Rows are points. Each copy is the shape, with its points in the same order, turned, moved and blurred by noise. Say if it was mirrored as well.

Shape (7 x 2):
[[-0.11  0.08]
 [-0.18  0.65]
 [ 0.09  0.27]
 [ 0.22  0.14]
 [ 0.08 -0.81]
 [-0.10  0.23]
 [-0.04 -0.71]]
Copy 1:
[[ 0.17  0.09]
 [ 0.63  0.48]
 [ 0.42  0.01]
 [ 0.30 -0.19]
 [-0.49 -0.45]
 [ 0.27  0.19]
 [-0.52 -0.29]]
Copy 1 is: only turned
Copy 2 (7 x 2):
[[ 0.22 -0.06]
 [ 0.72  0.26]
 [ 0.21  0.23]
 [ 0.04  0.23]
 [-0.52 -0.54]
 [ 0.33  0.01]
 [-0.36 -0.52]]
Copy 2 is: mirrored
Copy 3:
[[ 0.14  0.08]
 [ 0.26  0.58]
 [-0.06  0.30]
 [-0.10  0.08]
 [-0.16 -0.84]
 [ 0.16  0.16]
 [ 0.00 -0.80]]
Copy 3 is: mirrored
Copy 4:
[[ 0.25  0.10]
 [-0.05  0.64]
 [-0.03  0.14]
 [-0.07 -0.05]
 [ 0.73 -0.60]
 [ 0.13  0.35]
 [ 0.70 -0.43]]
Copy 4 is: mirrored

Shape, 6 rows:
[[ 0.00 -0.24 -0.01]
 [ 0.27  0.20  0.71]
 [-0.37 -0.42 -0.07]
 [ 0.29  0.06 -0.23]
 [ 0.31 -0.57 -0.36]
 [-0.59  0.48  0.17]]
Copy 1, 6 rows:
[[-0.33 -0.42 -0.01]
 [ 0.31 -0.37  0.61]
 [-0.73 -0.39  0.02]
 [ 0.01 -0.26 -0.26]
 [-0.27 -0.76 -0.50]
 [-0.38  0.38  0.44]]
Copy 1 is: only turned
Copy 2:
[[-0.15 -0.23 -0.14]
 [ 0.02 -0.15  0.74]
 [-0.41  0.00 -0.34]
 [ 0.30 -0.35 -0.14]
 [-0.13 -0.67 -0.46]
 [ 0.13  0.65  0.13]]
Copy 2 is: only turned
Copy 3 (6 x 3):
[[-0.07 -0.09  0.06]
 [ 0.64  0.52  0.06]
 [-0.29 -0.14  0.20]
 [ 0.26 -0.25 -0.30]
 [-0.25 -0.27 -0.53]
 [ 0.46 -0.28  0.76]]
Copy 3 is: mirrored

Shape, 8 rows:
[[ 0.37  0.34  0.34  0.40]
 [-0.26  0.41 -0.12 -0.09]
 [-0.45 -0.18 -0.04 -0.16]
 [-0.23  0.16 -0.13  0.37]
 [ 0.39 -0.31  0.03  0.03]
 [ 0.49 -0.45 -0.35 -0.20]
 [ 0.25 -0.67  0.33  0.44]
 [ 0.74 -0.24  0.64  0.54]]
Copy 1:
[[ 0.20  0.11  0.47  0.37]
 [-0.43  0.37 -0.17  0.19]
 [-0.08 -0.01 -0.34 -0.35]
 [-0.09  0.01 -0.27  0.35]
 [ 0.08 -0.47  0.23 -0.13]
 [-0.29 -0.64  0.18 -0.39]
 [ 0.53 -0.71 -0.07  0.04]
 [ 0.71 -0.48  0.52  0.33]]
Copy 1 is: mirrored
Copy 2 (8 x 4):
[[-0.03  0.07  0.31  0.71]
 [-0.38 -0.02  0.18 -0.11]
 [-0.02 -0.41  0.17 -0.36]
 [ 0.08  0.11  0.37 -0.02]
 [ 0.26 -0.29 -0.19  0.32]
 [ 0.31 -0.26 -0.56  0.19]
 [ 0.73 -0.51  0.28  0.42]
 [ 0.48 -0.34  0.24  1.14]]
Copy 2 is: mirrored
Copy 3 (8 x 4):
[[ 0.73 -0.09  0.35 -0.18]
 [-0.21  0.10  0.44 -0.33]
 [-0.40 -0.11 -0.05 -0.25]
 [ 0.00  0.13  0.26  0.07]
 [ 0.40  0.03 -0.38 -0.32]
 [ 0.21  0.46 -0.55 -0.58]
 [ 0.42 -0.31 -0.51  0.10]
 [ 1.08 -0.42 -0.25 -0.12]]
Copy 3 is: only turned

Shape, 10 rows:
[[-0.18 -0.01  0.87  0.20  0.24  0.37]
 [ 0.31  0.46  0.78 -0.46  0.21 -0.04]
 [ 0.40  0.54 -0.46  0.01  0.70 -0.28]
 [-0.25  0.10 -0.13 -0.10 -0.20  0.01]
 [ 0.45  0.23 -0.45 -0.34  0.04 -0.46]
 [ 0.29 -0.05  0.51 -0.05 -0.27  0.32]
 [-0.18 -0.01  0.58  0.02 -0.03 -0.34]
 [ 0.50 -0.42 -0.70 -0.49  0.13 -0.13]
 [ 0.30 -0.82 -0.32  0.18 -0.10  0.14]
 [-0.09 -0.15  0.51  0.49 -0.42  0.02]]
Copy 1 (10 x 6):
[[-0.01 -0.40  0.23  0.54  0.31  0.56]
 [ 0.02 -0.20  0.67  0.21  0.19 -0.32]
 [ 0.71  0.68 -0.08  0.23 -0.12 -0.49]
 [-0.19  0.11 -0.34 -0.17  0.03  0.05]
 [ 0.25  0.26 -0.23 -0.20 -0.33 -0.75]
 [-0.15 -0.42  0.22 -0.01 -0.27  0.20]
 [-0.26 -0.36 -0.14  0.46  0.23 -0.13]
 [ 0.65 -0.10 -0.56 -0.60 -0.35 -0.46]
 [ 0.40 -0.49 -0.77 -0.21 -0.50  0.19]
 [-0.46 -0.40 -0.30  0.45 -0.23  0.31]]
Copy 1 is: only turned
Copy 2, 10 rows:
[[-0.64  0.59  0.49  0.09  0.24  0.08]
 [-0.53  0.51 -0.36 -0.43  0.36  0.23]
 [ 0.44 -0.01 -0.58  0.14  0.73 -0.38]
 [ 0.25  0.13  0.00  0.09 -0.27  0.06]
 [ 0.34 -0.30 -0.74  0.02  0.12  0.06]
 [-0.40  0.31 -0.01  0.23  0.01  0.56]
 [-0.51  0.15  0.00 -0.09 -0.18 -0.17]
 [ 0.52 -0.78 -0.31  0.08  0.26  0.47]
 [ 0.05 -0.65  0.27  0.66  0.05  0.45]
 [-0.53  0.28  0.18  0.57 -0.36  0.04]]
Copy 2 is: mirrored
